Each point is reached from the start by the listed moves, each made once or not at all, plus a little noise. Is the number of moves made odd or even? Then give how often each move was made.

Moves:
(1): [ 52   1 -14   8 -31]
(2): [ -4  49  11 -26 -18]
Start: [ 13  12  20 -16  36]
Points:
[ 15  13  24 -18  33] -> even (0, 0)
[  7  61  30 -44  17] -> odd (0, 1)
[ 60  62  17 -33 -14] -> even (1, 1)

Moves:
(1): [ 69   6   6  14 -32   3  -4  -6]
(2): [-11  38   7  11   1  -4 -14  16]
(3): [-10   0  56   8   9   4   1 -19]
(4): [-21 -15 -10  54   1  -5 -33 -29]
(5): [ 34  15  -4 -11  55  -2  -6 -15]
(6): [ -4  10  -9   6 -13  41  -2 -25]
(7): [  0  16  -5  11  17 -13  41   7]
(8): [ 12 -15   9  13  20  23  14  37]
Start: [ 12  12 -29  -2  -2   3   7  18]
Points:
[ 33  54  21  89 -46  41 -44 -38] -> odd (1, 1, 1, 1, 0, 1, 0, 0)
[ 52  -6  22  92 -28  63 -10 -19] -> odd (1, 0, 1, 1, 0, 1, 0, 1)
[ 21  24 -35  29  22  58  64  43] -> odd (0, 0, 0, 0, 0, 1, 1, 1)
[ 15  45 -55  64  50  32   6 -45] -> even (0, 0, 0, 1, 1, 1, 1, 0)

Moves:
(1): [ 86  26   9  13  13  34 -13 -14 -14  13 -10  -8   8  -2  -5 -17]
(2): [-10  45   4   5  15  22  23   6   8  10   2  10  -3  20  -4  11]
(3): [-10  -7  48   0 -11 -14  20   3  13 -13   6  -7   2  -4  -3 -11]
(4): [  4  18 -13  70 -13 -24  -9   9 -25  -7 -22   3   5  -9  17 -35]
(5): [-11 -18  -4  13  60  -7 -19  12   6   2 -14  -5 -27 -10   1   7]
(6): [-16 -15  11  17 -10  43   5  -5   8  -8   2  11  -8  -5  -3   2]
(7): [ 16 -29  -6   4   2  -8  51 -23 -23  23  -5   1 -46   4  15 -17]
(8): [ -3 -14   2  -9 -20  14  14  54   4   0   4   0 -13  -4   2   2]
(9): [ 12   5 -17   3 -12  -7  30  -5  67  -3 -11   1  26 -21   9   3]
(10): [-20   0   9  11   0   7 -16   3   8  57  -3  -8   8 -10  -8  -4]
(11): [ -4  12   3   4  -5  -2   6 -11  10  -7  41 -20 -14 -18   5 -10]
(12): [ 13 -14  -1   4   8 -16   3   3  12   9  51  55   8   2 -21 -36]
(13): [ -1  -7  -2  16  22  13  23   7 -22   7  10  -2  35 -19   5   9]
(14): [ 11  -7  -8  18  -2  -3  -1  -8   9  -8  20 -27  21  48  -4 -10]
Start: [ -3 -25   7 -15  11  19  19 -40  64  61   5 -26   4 -16   7  -6]
Points:
[-55 -83  70  39  58  58  54  27 101 109 102  -2  -4 -83 -15 -51] -> even (0, 0, 1, 0, 1, 1, 0, 1, 0, 1, 1, 1, 1, 0)
[ -3  -5  40  75 -24   0 121 -11  63  57  49 -66 -46  24  34 -76] -> odd (0, 1, 1, 1, 0, 0, 1, 1, 0, 0, 1, 0, 0, 1)
[ 85  21  -7  91  89  34  55 -50  17 104 -43 -26 -62  -9  30 -56] -> odd (1, 1, 0, 1, 1, 0, 1, 0, 0, 0, 0, 0, 0, 0)

Moves:
(1): [ 44 -12 -23   1  -3  15  -3  -5  -4   2  -5 -18  -2   5 -10 -24   0  10
  -3  -7   3   0 -11 -10]
(2): [ 14  63   6 -17  -3  -5   9 -10   2   0 -19  -4   0  13   5 -18 -14   2
  10   2   1  -4   4  22]
(3): [  7  -9  42  -8 -12   6  -6  -1   6 -10  -2  15  -7   6   6 -12  -2 -14
 -11  11  -1  -1  -9   3]
(4): [12  9  8 48  2  1  1  0 -3 12  2  0 -1  5 -4 -2 -2  0 -9  2 10  0  6  2]
(5): [  2  -1   9   2  45  -6  11   5  -4 -10 -13   0  19  -4  24 -10  -5   4
 -11  -3   0   2 -16   0]
(6): [ -6  10  10  -6   2  43   4   1  -2  10  -5  11 -11  -3 -18   7  -8  10
  11  -4  -5  27 -19   9]
(7): [  4   1  -4   7 -11  -3  48   0 -10 -18   2  12   3   0 -19   4  -3   5
  -4  -3 -13  -5  -8   2]
(8): [  5  10 -10 -14  -4  -2 -11  60  -7  -8  17  17  10   9  -6  -5   0  22
 -18  -9   0   9   2   1]
(9): [ -9   5 -14  -2  13   7  15  -2  45  -1 -10  15 -16   6  -5  -4   0 -17
 -21 -14  -3  -5   2  -7]
(10): [  3  -3  11  -2   8   7  11  -1 -15  37   4   6 -13   6  -5 -12   2   4
   0  -3  -8  -2  -5 -15]
(11): [  2   1   1  -4   9  19   2 -10   7  -9  52  -8  12   0   0  -6   3  -3
  13  -6   4 -13  -2  -7]
(12): [ 15   8  -5  -6  -1 -17 -15 -10 -11   0  11  43  -6   5  11   8  -6   1
   0  -1   9   3  -4   3]
(13): [-10 -15   0  -7 -19   4   7  -8  10  23 -15  19  58   2   3   5  14   9
   0  -6  -8 -11  -2 -14]
(14): [ -4 -12   6   0   4   8   0   2  -5 -14  -8  18  10  71   5   6   8  -4
  23   3  11   0  -3  10]
(15): [ 15 -13  -5  25 -21  12  22  18  -6   1   7 -18 -10   2  68  15  -3  20
  -2 -13   1  -7  13  24]
(16): [ 21   7  -2  -2   0   0  -1   7   1  18   2 -15  -4   5  -9  52  -7  -3
   0  16  -6 -17  -4 -15]
(17): [  0  14   1   3  -3  10  -2  -8   1 -18   5   1 -15  -9  14   0  67   7
  16   9  -6   3   4 -10]
(18): [ -7  -6   5  -5  -4 -18   8   9  29  -2  17  -9  -4   5   6  -1 -14  48
   5  10   7   8  -8   0]
(19): [  9   2   6   4   4  -9  -3  17  12  -2  -7   5  -2 -11   1  -2   0 -10
  31  -9  -3  -7   4   2]
(20): [ -7   5 -23  13   5   4   5  12  16  26   2   3  -3 -14   9 -15  -9 -14
  14  69  -1   2 -18  -5]
(21): [  7   0  -1 -16   5  19  16   7  -3   4  -9  -3  -3  -7   5  13   0  -2
   2   7  51   5  16   3]
(22): [  0   4  -2  -2  -6 -18  13  -4   1  19   6   3   5   7   2   9   7  -9
   0  -9 -10  57   3  -8]
(23): [ 18 -12   6  -6  15  14  -4  -5  12   1 -16  10  -5   2   0  -1 -10  14
 -12  17 -30  -6  47  -2]
(24): [ 7 -5 -5 -6  6 -5  0 -2  3 13  4  8  6  4 -1 -2 19 -1 -4  7 -5  0  1 43]
Start: [ -5 -29  24  34  27 -23 -11  14  22   7  10   0  35 -32  18 -25  10  11
   2 -27 -14 -22  25 -11]
Points:
[ 27 -12  46 -19  31  -1  57  58  67 -10 100  97   2  -9  24 -45  76  62
 -18 -17  17 -24  16   5] -> odd (0, 0, 1, 0, 0, 0, 1, 1, 1, 1, 1, 1, 0, 0, 0, 0, 1, 1, 0, 0, 1, 0, 0, 1)
[ 107   11   55   66   51   39   85   96   41   59    3   30   15    5
   74 -100  -38  121  -32   52  -52    2    6   63] -> even (1, 1, 1, 1, 1, 1, 1, 1, 0, 1, 0, 0, 0, 0, 1, 0, 0, 1, 0, 1, 0, 0, 1, 1)
[ 76 -45  -7  26  29  42  28 109  88  21  60  16  20 -34  85 -67  16   3
   2  12  31 -35  20  34] -> even (1, 0, 1, 0, 0, 0, 0, 1, 1, 0, 1, 0, 0, 0, 1, 0, 0, 0, 1, 1, 1, 0, 0, 1)
[ 61  54 -39  -9  14 -12  20  58  82  51 -18  82  62 -25  50 -60  69  10
  33   3  20  26  24 -34] -> odd (1, 1, 0, 0, 0, 0, 0, 1, 1, 0, 0, 1, 1, 0, 0, 0, 1, 0, 1, 1, 1, 1, 0, 0)

Moves:
(1): [ 16 -20  -9  -3  -5  13 -12  13  -5   9  -7  -7   9  -9   4  13   3   1
 -14 -20   9  15  -2   9]
(2): [-22  27 -11 -14 -15  11  -7  18  16  24  -9  -3   6  -3  16   7 -14 -22
  13   3  -8   6 -19 -17]
(3): [-19   0   5  -9  -4 -20  -5  -4 -16  15  29   6  -7  -7 -11  -3 -10 -10
  -9  12 -31   6  17 -11]
(4): [ 15   3  11  26 -11  -6  19   1  -2  16  -6   9  14   7  19  15   1   7
 -22  17  -6  -9  10   7]
(5): [ -7   5  23   5  21   9 -20   8   1 -21 -33 -15  -7  17   4   7 -24   4
 -17   9 -18   9 -20   2]
(6): [ -9  -3  11   0  -6  29  10 -17  -3  -5   5  -7  -3 -11  -1 -19   7   4
   9   2 -14   9  15 -20]
(7): [ -6   2   3  -1 -13   8  13   6  -7   1  -9  11   7 -17 -12   5 -18  16
  11  -4  -5 -16  -4   4]
(8): [ -2  -1  13   4 -18  -5 -16  15 -11  19 -22   5 -21  12   4  -4   8  -3
   9  -5   5  -1  -2   7]
(9): [ -4 -26  -1  -5  -3   2 -11  -7   7   1   3  -4  -2  -2 -11   8   6  -1
  15  -4 -14  -4   4  -9]
(10): [ -5   1  -9  -7  18  10   6   2  23  17  -4  -1  -4   5  -6 -16  11 -10
 -13   8  -7  -2  -9  19]
(11): [  4  -1   2  20  15   2  28  30  -1  -5  22  -9   7   6   6 -17  -5  13
  -8 -16 -14  10  -9 -23]
(12): [  7  12  -5  -9   9 -13 -23   7   5 -11   0  29   8   6   5 -24  -6   7
  -9   6 -12  -4 -15  -6]
(13): [  0  -6   0  -7   3   1  -2  -6 -12  12 -10 -12  20  -7  10   1   2  10
   2 -22   0 -14   1   7]
(14): [ 13  -2   3  -7  -5   9   7  -7  -3  -7  -3  -1  -4  15 -11  -1 -14  -2
 -13 -29   0  -3  25 -12]
(15): [  1 -15  13 -28  -8  -9  16   7  31   4  13   1   2  -9  20   6  -3   5
   3   2  14  -7  13  10]
(16): [-19   2   3   1   8   6  -5   0  -3   7   0   4   7  10   7  11   9  17
 -10   4   5   2  -7  14]
(17): [ -3   0  13 -13   5  12   9 -12   3 -16   4  -8  -9  -9  -9  10  22  -5
  -1 -29   1  -1  -5  -2]
(18): [  9   3   4  -9  -4 -12  11 -16   2   2   0  -8  -7  16  -9   2 -11  47
  -7  -5   1   6 -15  -4]
(19): [ 23   2   1 -13  16  15 -12   0 -10   5   9  -3  10  26   2   1   8   7
  37   9   2   8   2   3]
(20): [ -6 -17 -21  -2 -27 -10  25   0 -15 -23   2 -14  -8  31  10  -8  10  10
   0   5 -26  -2 -14   6]
(21): [  9   8   2  -1 -13  -9   1   5  18  -1  -4  -9  19  -6 -11  -1  13  -8
  -8   6  15   0   5   3]
(22): [  1 -10  -1   2  -2  -4  10 -11   6  -1   2  15   3  13  -3 -11  -9 -21
  20   7   4  32   0   7]
(23): [ 11  -3 -18  -6   0  -5   4  22  18   1 -14   7  11 -15   0   3  22  15
  -4  -8  -6  12  26   6]
(24): [ -2  20 -10  20 -12  17 -23 -15  15 -14  16  -5   4  -6   4  -6  -1   2
  19 -14  -1 -14 -10  33]
Start: [ 17   1   3  16 -12  11   2 -16  -6 -18 -14   0  -2   9  -1 -12  10  -7
  22 -17   1   5  22   7]
Points:
[ 41 -36  37 -39 -33  20 -19  -8  12  23 -28 -18  28  48   7   8  40  18
  58 -54  27 -13  63  30] -> even (0, 0, 0, 0, 0, 0, 0, 1, 1, 0, 0, 0, 1, 1, 1, 1, 0, 0, 1, 0, 1, 0, 0, 0)
[ 72  -6   1 -18  -2  33  18  30  24 -50  -6  13  44  13 -42 -28  39  35
  42 -85 -32   8  49 -29] -> odd (0, 0, 0, 0, 0, 0, 1, 0, 1, 0, 1, 1, 0, 1, 0, 0, 1, 0, 1, 0, 1, 0, 1, 0)
[ 65 -13  15  16   1  15  52  -3   4  40  25  -6  44  86 -14 -20   6  35
 -26 -23 -22  71  37  19] -> odd (1, 0, 1, 1, 0, 0, 0, 0, 0, 1, 1, 0, 0, 1, 0, 1, 0, 1, 1, 0, 1, 1, 0, 0)
[ 49 -66   0 -25 -85  19  52  12  11   5   7  -9  50  -4   7   8  49  40
  41   1 -62  17  92  16] -> odd (1, 0, 1, 1, 0, 1, 1, 0, 1, 0, 0, 0, 0, 0, 1, 0, 0, 0, 1, 1, 1, 0, 1, 0)
[ 63  -8  31  13 -37  17  28   3  39  49  33  -4  29  81  14 -23  11  39
   5 -40  -4  48  39  70] -> even (1, 0, 1, 1, 0, 0, 0, 1, 0, 1, 1, 0, 0, 1, 1, 1, 0, 1, 1, 0, 1, 1, 0, 1)
[ 46  13 -16  18 -45  63 -16  77  49 -16 -67 -17  40  53  23 -18  47  26
  31 -53 -85  14 -41  48] -> even (1, 1, 0, 1, 1, 0, 1, 1, 1, 1, 1, 1, 0, 0, 0, 0, 1, 0, 1, 1, 1, 0, 1, 1)
[ 48 -13 -18 -17 -19  49  -8 -14  30 -53 -18 -35  13  65 -28 -23  41 -24
  19 -59 -59  65  37  70] -> even (1, 0, 1, 0, 1, 0, 0, 0, 0, 1, 0, 0, 0, 1, 0, 0, 1, 0, 1, 1, 1, 1, 1, 1)
[ -1  29  43 -26 -66  66   9 -28  71  12 -71 -29  10  28   4 -42 -42  17
  49 -58 -14  10   2  45] -> odd (0, 1, 0, 0, 1, 1, 1, 1, 0, 1, 0, 0, 1, 1, 1, 0, 0, 1, 0, 0, 1, 1, 0, 1)
[  31   22   47   -4  -35   70   -1   31   46   -3  -57  -20   32   30
   68   -7    7   95  -26 -121  -44   23    6   16] -> even (1, 1, 0, 1, 1, 1, 0, 1, 0, 0, 1, 1, 1, 1, 1, 1, 1, 1, 0, 0, 0, 0, 1, 1)
[  52   22   18  -26    0   35  -33   30   45   44 -109    2   55   72
   31    1   45   40   -1  -36  -16   66  -29   60] -> odd (1, 1, 0, 1, 1, 0, 0, 1, 0, 1, 0, 1, 1, 0, 0, 1, 1, 1, 1, 0, 1, 1, 1, 0)
